Each row is a point. To make a cloud, some directions were put in groups of two or more. Within a group, all points are equally far from the middle, so they leave a hole (a ring in 2 directions, a hollow ball in 3). The other directions are filled evenly. Then the cloud was stretched, turned, moved and blurred a little. How many holes are there, and how many directions does each take, smallest first?

Cloud (21 x 3):
[[-0.3 -1.2 -1.0]
 [-1.0 -5.5  0.5]
 [-3.6 -0.3 -3.0]
 [-2.9 -2.9 -0.2]
 [ 3.6 -3.6 -1.0]
 [-6.2  2.6  2.7]
 [-0.4 -5.9  0.6]
 [-2.4 -0.6 -0.3]
 [ 5.6 -2.4 -4.7]
 [-3.5  3.6 -1.1]
 [ 1.2 -3.7  0.4]
 [ 1.3  0.4  4.2]
 [-4.3  3.5 -0.9]
 [ 3.6 -2.3  2.6]
 [ 6.1 -4.9  1.5]
 [ 3.9 -2.2  2.7]
 [ 0.8  1.9 -0.8]
 [-4.1  3.8  2.1]
 [-1.8  1.1  0.1]
 [-0.5 -7.0  2.2]
 [ 1.7 -0.5  3.1]]
Holes: 0

Cloud (31 x 4):
[[ 1.5  4.1  1.5  2.9]
 [-0.2 -4.2 -4.7 -2.7]
 [-2.1  0.3 -6.4 -0.1]
 [-0.6  1.6  0.7  5.6]
 [-2.1  3.7 -3.9  2.1]
 [ 3.6 -0.8 -5.0  2.8]
 [ 2.5  3.0 -4.7 -0.4]
 [ 2.4  0.5 -5.2 -2.9]
 [ 2.0  2.4  2.4  4.0]
 [-0.1 -4.0  3.9 -0.9]
 [ 3.6  0.1 -3.8 -3.3]
 [-1.3  1.5  1.9 -4.5]
 [ 0.3  0.1 -5.0 -4.1]
 [-3.2  3.7 -1.9  2.7]
 [-4.5 -1.9 -1.4  2.4]
 [-4.3 -2.9 -1.6  1.3]
 [-3.0  1.8  3.6 -1.0]
 [-2.7 -1.8  0.2 -4.8]
 [ 0.3 -5.5 -4.2 -0.9]
 [-0.8  4.4 -2.7 -2.1]
 [ 2.4 -5.0  0.0  3.4]
 [-2.1  2.4 -3.7 -3.6]
 [-2.4 -5.3 -0.2  0.7]
 [ 4.8 -1.7  2.1 -1.9]
 [ 2.5 -4.7  0.2  3.7]
 [ 0.8 -5.1  2.6 -1.7]
 [-4.6 -1.0 -3.5  1.2]
 [ 0.2 -4.6 -2.2  4.1]
 [-2.3 -2.4 -2.2 -4.9]
 [-0.2 -0.9  5.1 -1.1]
 [ 2.7 -1.8  3.9  2.7]]
Holes: 1 (4)

Cloud (48 x 6):
[[ 0.1 -3.3  4.4  2.8 -3.4 -2.3]
 [ 0.0  1.1  0.7  7.1 -4.1  0.8]
 [-4.4 -3.0 -1.9 -0.1  6.0 -1.8]
 [-4.9  1.8 -1.6 -3.6  0.4  0.7]
 [-0.5  3.7  1.4 -0.9  0.2 -4.8]
 [-3.7  4.6 -0.5  3.7 -2.8  2.9]
 [ 1.5 -6.2 -0.3  3.9 -2.3  3.3]
 [-2.6 -2.1 -2.2 -3.6 -2.8  3.0]
 [-4.5 -3.9 -3.1  2.5 -0.6 -3.6]
 [ 1.6 -1.8 -1.2 -3.7 -2.8 -4.6]
 [-2.0 -0.1 -4.7  0.2 -2.0  5.7]
 [-0.4  2.4  2.2  5.9  2.8 -3.2]
 [ 3.0 -4.1 -0.6  5.5 -2.9  2.8]
 [-3.4 -1.9 -0.2  6.3  0.5  4.6]
 [-4.0  6.3 -0.2  2.0  2.0  1.2]
 [ 2.6  0.3 -3.4  2.3  1.5  0.5]
 [ 3.4  1.8  3.3 -0.5  2.2 -1.2]
 [-0.1  3.3 -3.4  0.2  1.6  4.2]
 [ 1.1  1.5  4.3  0.7  4.4 -0.1]
 [-0.1  2.5 -0.3  5.4 -2.9 -3.2]
 [-2.7  1.6 -0.6  4.0  2.6  5.2]
 [ 0.8 -3.5  2.3 -1.9  0.9  4.3]
 [-4.9  2.4 -0.1  4.1 -5.3 -2.3]
 [-7.4 -0.7 -2.6  2.6 -1.4  1.9]
 [-4.4  2.3  2.4  0.4 -4.0 -0.6]
 [-3.4 -2.6  4.2  3.1 -2.4 -4.9]
 [-2.4 -0.4 -3.7 -4.5  2.1 -0.4]
 [-2.6  5.9  1.0 -0.4  1.7 -2.5]
 [-1.6 -1.9 -4.2 -3.8  0.6  4.6]
 [-2.2  1.6 -3.1  2.3  4.6  0.9]
 [-0.2  1.0  0.9  3.6  1.0  5.7]
 [ 1.6 -3.1  2.2  6.6  0.2 -1.2]
 [-1.9  1.0 -3.3 -5.4  0.7  0.0]
 [ 1.7  0.4  2.4  2.8  4.7 -0.4]
 [-2.1 -5.0  4.3  5.0 -0.7 -0.7]
 [-1.0 -4.3 -5.1  1.1 -3.3 -1.1]
 [-1.2 -1.2  0.6 -4.1  2.1 -3.9]
 [-0.2 -3.8  3.8  2.1 -1.9 -4.5]
 [-3.7  0.7 -2.0  2.5 -3.6 -4.8]
 [-1.9  1.1 -2.0 -5.7  0.7 -0.7]
 [-1.6  2.3 -1.5 -4.5  0.5 -2.7]
 [-6.1 -0.1  0.7 -3.0  3.3 -0.6]
 [-2.0 -1.6  3.7 -0.1 -3.6  0.0]
 [ 0.5 -5.2 -1.1 -2.1 -0.8 -3.8]
 [-0.6 -4.6 -0.6  6.5 -1.3  2.4]
 [-0.5 -1.7  1.2 -5.4  1.0  1.6]
 [-1.7 -2.9  0.4 -0.3  5.2  3.8]
 [ 3.6 -1.3  2.9 -0.1 -7.0  0.5]]
Holes: 2 (2, 3)
